Each point is reached from the start by the listed moves, each made once or not at all, plus a little noise. Say if it took an odd or an even number of moves. Then give how often each move was made.

Moves:
(1): [-22   0  14  29  13]
(2): [-11 -35 -18   8 -11]
(3): [ 35  -2  32  21 -26]
Start: [ 8 12 11 13  5]
Points:
[ 18   9  59  60 -11] -> even (1, 0, 1)
[ 5 15 12 12  9] -> even (0, 0, 0)
[ 42  13  45  33 -26] -> odd (0, 0, 1)

Moves:
(1): [  0 -12  11   1   3   8   9 -17  18   3  15  -8 -11   3]
(2): [-14  20  -4   9 -26  10 -13  21  -3   6 -12  -6   9  -5]
(3): [-11   3  22  -3 -24  -7  -9   6   4 -16   5  18  -5 -16]
(4): [ -9 -20 -14   7  15  12   7  -8  10   5   3 -11 -25   7]
(5): [-18 -27   3   9 -22  13  16   2   1  18  11  17  14   4]
(6): [  3  16  -8 -15   4  13   9  -1   4 -21 -21   0  -2   4]
(7): [ -4   1   3 -17  -7   1  20  -5  -4  22   3  13 -17  17]
(8): [ -4   1   3 -11 -16 -23   1  19   7  10   2  -3   9   7]
(9): [  7 -11 -25 -20  24   3  -4  -3  16   0  21 -10  10  10]
(10): [  3   2 -18  -1  10  11   0  -1   5   5  -2 -11   6 -17]
(11): [ 42  -9 -18   7   4  24  -2  -4  -9  -1  14   3  10 -10]
Start: [-17   9  -1   3  -5  13  11   1 -18   2   9 -13  -9  -4]
Points:
[-16   8 -27  -5 -48  39  16  27  -8  33  22 -10 -21 -23] -> odd (0, 1, 1, 1, 0, 0, 1, 1, 0, 1, 1)
[-52   7   4 -10 -53  57  51   0  -1  30   8   4 -15  21] -> odd (1, 1, 0, 0, 1, 1, 1, 0, 0, 0, 0)
[-56 -15 -34  28 -29  60  22  18  -7  37   8 -22  -7 -17] -> even (0, 1, 0, 1, 1, 0, 0, 0, 0, 1, 0)
[-52 -12 -48 -17 -28  40  27  30  13  21  15 -26   7  21] -> even (0, 1, 0, 1, 1, 1, 0, 1, 1, 0, 0)
